Rows are points. The points of each table are mixes of a few directions, plus a little noise. How many directions does each table use, and how many do they share? Where both have some left over, give the other angles between the two spaces (their principal angles), to ten degrees, smallest first.
In the rows, 128 means zero.

First (6 x 3)
[[ 86 148 112]
 [158 144  60]
 [119 125 145]
 [ 75 147 123]
 [186 103 146]
 [146 102 182]]
Second (5 x 3)
[[121 167 121]
 [140  59 140]
 [118 188 117]
 [139  61 140]
 [122 165 122]]
Directions: first 2, second 1, shared 0; angles 50

First (6 x 6)
[[132 105 198 109 144 114]
 [149 142 139 148 135 144]
 [ 67  96  91  70 119  88]
 [114 150 119 116 152 139]
 [154 185  53 184 119 175]
 [152  90 167 141 101 109]]
Second (7 x 6)
[[111 109 130 108 129 140]
 [ 97 119 156  79 164 139]
 [177 106 121 106 106 164]
 [142 139 115 159 112 116]
 [ 51  79  79 161  81 117]
 [197 144 125 143 113 139]
 [120 197 172 141 192  80]]
Directions: first 3, second 3, shared 1; angles 40, 80

First (10 x 8)
[[142  93 155 124 123 134 132 182]
 [147 108 161  54 132 126 113 137]
 [124 136  83 202 143 138 106 110]
 [179 160  97 119 102 104 145  75]
 [115 128 158  74 112  71  99 123]
 [112 134  71 221 163 162  97 107]
 [117 120 176  96  99 111 174 176]
 [ 89 108 179  91 134 147 152 178]
 [158 162 108 117 107 125 169  86]
 [ 95 132  94 180 168 162  94 106]]
Second (10 x 8)
[[ 84 124 167  87 151 187 173 157]
 [180 155  77 133 118  94  96  54]
 [150 115 107 163 123  90  77 125]
 [187 113  91 153 128 104  70 107]
 [ 71 136 154 143 112 105 153 159]
 [ 91 124 165 126 116 140 181 178]
 [108 115 161  85 155 198 168 156]
 [134 138  96 122 153 118  64  70]
 [165 135 101 142 116 103 109 101]
 [110 125 160 126 110 141 190 174]]
Directions: first 5, second 4, shared 4

First (9 x 11)
[[ 90 157 153 144 154  85 172 145 170   9  88]
 [153 120 121  92 126 133  95 104 115 119 129]
 [150  96 137 157 137 163 120 176  83 136 164]
 [ 82 153 148 204 126 133 185 190 146 133 120]
 [139 102  63  94  42  90  74 114 139 189  99]
 [137 132 128 137 107 148 109 157 111 128 122]
 [111 175 147 128 142 148 158 133 156 131 113]
 [141 119 145 102 175 124 106  14  98 137 163]
 [150  97 111  94 143 129 131 119 134 170 154]]
Second (9 x 11)
[[209  67  93 107 134 116 137 152  96  90 136]
 [ 69 229 156 155 109 122  97  86  96 116 120]
 [191  72 122 113 150 155 148 134 134 137 128]
 [120 206  94  87 104  76 113 101 108 136 128]
 [151  83 172 148 166 193 146 156 168 169 118]
 [102  59 123 132 134 158 157  89 154 104 144]
 [145  75 141 143 145 147 137 177 140 115 131]
 [ 94 171 109 147  85  65  92 109 106 156 118]
 [ 71 189 141 119 126 118 123 149 149 128 129]]
Directions: first 6, second 6, shared 3; angles 40, 50, 60

First (8 x 12)
[[124 165 127 188 114 149 138 114  99 121 105 143]
 [159  83 143  23  93 110 121  51 149 118 197  68]
 [109 144 112 166 160 132 135 183 130 142  93 161]
 [119 124 129 142 142 123 121 159 130 130 115 142]
 [159 123 136  66  77 133 138  23 126 115 182  74]
 [135  87 142  77 131 106 108 135 147 125 153 111]
 [108 159  93 159 165 140 156 173 137 154  91 159]
 [110 139 141 204 143 131 109 186 105 120  87 167]]
Second (9 x 12)
[[ 83 113 181 104  90 150 116 149 124 117 185  77]
 [ 25 156 187 119 153 132 134 108 145 119 180 138]
 [ 67 143 167 119 138 133 130 118 137 122 160 129]
 [ 85 125 166 116 114 139 124 136 129 122 167 103]
 [209 114  73 140 123 120 128 133 119 136  77 136]
 [164 138  89 144 153 113 136 116 129 135  86 164]
 [ 62 140 174 116 132 135 128 124 134 120 171 120]
 [212 111  77 140 118 122 126 138 118 136  80 130]
 [249 113  41 151 133 114 134 132 116 142  44 155]]
Directions: first 3, second 2, shared 0; angles 50, 90

First (9 x 18)
[[116 150 118 138 178 134 103 138 131 133 127 163 157 132 173 110 140 107]
 [133 121 140  72 122 139 104 132 141 101 128 133  76 135 151 129 143 161]
 [119 141 136 138 117 111 123 116 110  98 147 143 133 134 124 139 129 142]
 [151 119 103  77 129 114 151 131 181 166  64  90 102 120 138  91 131 129]
 [128 131 143 120 112 151 114 141 124  82 160 128 115 139 134 156 130 120]
 [127 143 139 116  96 119 124 125 124  69 150 128 115 142 127 150 132 138]
 [120  87 126 222 168 159 150 126  85 249 132 128 185 100  73 123  99  99]
 [129 132 133 115 100  99 135 109 124 105 124 126 113 131 114 130 128 157]
 [132 129 115 151 130 128 147 133 135 150 118 112 154 123 117 125 119  98]]
Second (8 x 18)
[[139 102 123 119  98 132 109 148 122 133 140 118 129 148 108 138 120 155]
 [106 182 138 145 190 121 168  87 142 115 103 148 126  88 169 107 145  71]
 [106 182 138 146 190 120 169  87 141 115 103 148 127  86 169 106 145  71]
 [141  95 122 118  91 133 103 153 120 136 143 116 129 152 104 140 118 163]
 [127 131 128 129 131 128 130 126 129 127 126 129 128 127 130 126 129 125]
 [144  87 120 114  79 133  97 160 118 138 147 113 129 160  97 145 114 172]
 [114 164 135 140 169 123 155 100 137 120 112 141 128 101 155 114 139  90]
 [147  81 119 114  75 134  93 163 116 139 149 111 130 163  93 146 113 177]]
Directions: first 5, second 1, shared 0; angles 50
